Each row of a before or after table is a point. One or more steps were done to the points. Then noise was added and the rows were shuffled. The steps act on columns, c1 being the first. What was done? A step turns or swaps two columns, mirrors them in a line or flattens them onto one, adds a multiple of one to another, or multiplies or shifts one. Angles are multiples of 10 degrees, from the lower column toward the higher: turns from -170 to 170, lines from 10 to 170 but not 90. Use the fewest steps. Two steps may share a column if one is a turn and the other turns, adds or multiplies; they go together, in the order done. Otherwise the lowest column goes first.
(in the rows, 128 means zero)

Before (14 x 3)
[[ 77 116 171]
 [130 100 107]
 [136 157 149]
 [155 132 154]
 [103 149 150]
 [124 136 101]
 [103  69 113]
 [100 179  20]
 [123 158  98]
 [180  99  83]
 [143 212 131]
 [218  97  90]
 [159  46  93]
 [121 106  33]]
After (14 x 3)
[[177 123  78]
 [159  63  95]
 [136 160 147]
 [122 133 100]
 [145 221 125]
 [159 150 156]
 [125 107  31]
 [135 101 103]
 [ 96 165  17]
 [105  55 109]
 [ 74  87 173]
 [119 153 101]
 [217 141  85]
 [100 137 156]]
Steps: add 0.5 times c1 to c2

Before (10 x 8)
[[ 79 147 156  68 131 178 140 177]
 [133  90  90 179 117 153 151 133]
 [ 74 163 174 139 177 138 125 150]
 [197 171  87  45 122 161 168 175]
 [123  59 153 178 172 118  99  22]
 [191 142  95 107  82 127  93 179]
 [104  90 156 157 108  95 183 106]
 [ 95 146 148  82  62 194 115 171]
 [197 219 103  80  98 178 134  97]
 [ 71 183 100  71 136 142  89 128]]
After (10 x 8)
[[ 71  97 151 101 135 173 168 111]
 [ 79  73 138 100 131 128 116 182]
 [122 160  43 209 173  66 158  64]
 [134 117 161 208 117  85 106 109]
 [ 72 106 106 169 179 156 132 175]
 [195  82 191  75 123 156  87 138]
 [191 123 187 139  83 141 163 147]
 [106 171  92 186 108 107  73 127]
 [ 95  60 139 111  63 122 139 174]
 [199  49 127 111  98 195 120  89]]
Steps: turn c2 and c6 by 110 degrees; mirror c3 and c8 in the line at 70 degrees; shift c4 by 30; multiply c7 by -1

Before (8 x 14)
[[223  41 130  97 136 144 104 108 179 159 134 112 137 161]
 [186 174 126 173 100 110 171 108  80 108 158 133 134  43]
 [154 201 125 187 127 115 158 192 121 135 175 129 164  80]
 [ 92 112 142  46  97 124 115  91  72 183 149 163 109 202]
 [234  83 180  60 192 187 125  86 149 167  88 150 114 148]
 [134 112 178  82  75 134 132  86 154 235 128 123  99 185]
 [183 161 124 236 105 145  84 189 128 116 148 107  91  81]
 [169 185 114 199  76 174 151 166 124  88 145  88 136 123]]
After (8 x 14)
[[156 197  72 186 131 113 158  95 117 126 174 121 166  78]
 [164 188 100 204  84 173 153 104 122 182 147  73 134 122]
 [221  43 139  95 112 142 102 150 181  96 135 140 138 161]
 [179 163  83 234 103 141  77  96 136 139 147 105  87  82]
 [ 90 107 159  54 161 129 116 154  72  67 150  97 115 201]
 [131 119 160  84 122 135 131 142 152  12 131  65  96 186]
 [233  84 187  62 148 187 121 132 147  68  90 197 122 141]
 [186 161 151 175 127 107 167 136  79 147 154  96 134  44]]
Steps: turn c3 and c10 by -160 degrees; turn c3 and c8 by 130 degrees; swap c5 and c12

Before (10 x 24)
[[151 113  90  84 155 156  89  38 122 161 127 188 114 100 152 109 116 158
  130 157 142 117  92 163]
 [100  44 194 114 134 108 171 111 168  51 110 175 112 127 179 152 159 145
  125 136  95 185 166 141]
 [192 154 165 140 123 182 217 209  97 108 177 164 140 117 153 106 126 148
  115 117 107  97 213 159]
 [188 164 157 170 141 120 154 180 151 151 101 112 121 118 146 119 158 158
  136  99 110 121 150 125]
 [131 122 136 114 109  78 173 144 139 163 115 135 112 125 141  63 101  86
  163 191 124 133  95 179]
 [ 99 164 115 185 188 184 175  91 149 128 102  67 114 110 120  98 160 187
  157 143  64 105 176 103]
 [157 160  82 154 129 152 142 114 154 117 169 137  80 148 145 122 153 167
  132 119 171  87 144 129]
 [127 190 194 112 112 136 133 113 122 104 150 121 124 106 105 135 171 117
   91 132 135  97 146 160]
 [249 158 118 144 125  66  78  86 113  79 190 135 119 140 126 118 150 143
   98 182 117  75 118 173]
 [148 128 121 129 166 181 133 107 103  86 144 128 118 100  92 178  81 183
  180 161 126  50 139 125]]
After (10 x 24)
[[194 165 155 196 139 120 184 133 145 108 101 108 121 119 145 116 154 158
  131  98 112 122 150 126]
 [105 164 114 137 169 183 205 199 151 131 102  69 113 108 122  97 159 190
  157 143  61 104 179 117]
 [152 114  91  31 146 157 114 131 121  95 125 188 113  97 151 108 112 159
  130 155 145 114  90  83]
 [100  46 199 110 131 105 202 121 166 206 113 174 116 127 178 150 154 141
  127 140  98 186 166 118]
 [154 127 118 111 154 181 160 141 100 172 146 130 114 106  91 174  78 183
  180 163 128  47 138 121]
 [192 154 163 195 124 184 252  74  97 150 179 161 138 116 150 107 124 149
  113 113 110  99 216 122]
 [158 165  79 137 130 154 171 153 155 136 169 134  76 152 142 122 152 168
  132 118 170  86 143 113]
 [134 122 136 129 112  76 202  84 142  94 116 134 112 124 143  63  98  85
  161 191 126 136  93  96]
 [127 189 193 110 119 134 167 107 122 149 152 121 125 105 107 133 172 118
   94 135 132  98 147 101]
 [251 154 121 107 125  69 104 141 113 174 185 135 117 136 129 113 150 138
   93 183 115  73 118  72]]
Steps: turn c4 and c8 by -50 degrees; turn c8 and c24 by 150 degrees; multiply c5 by 0.7; shift c7 by 30; multiply c10 by -1
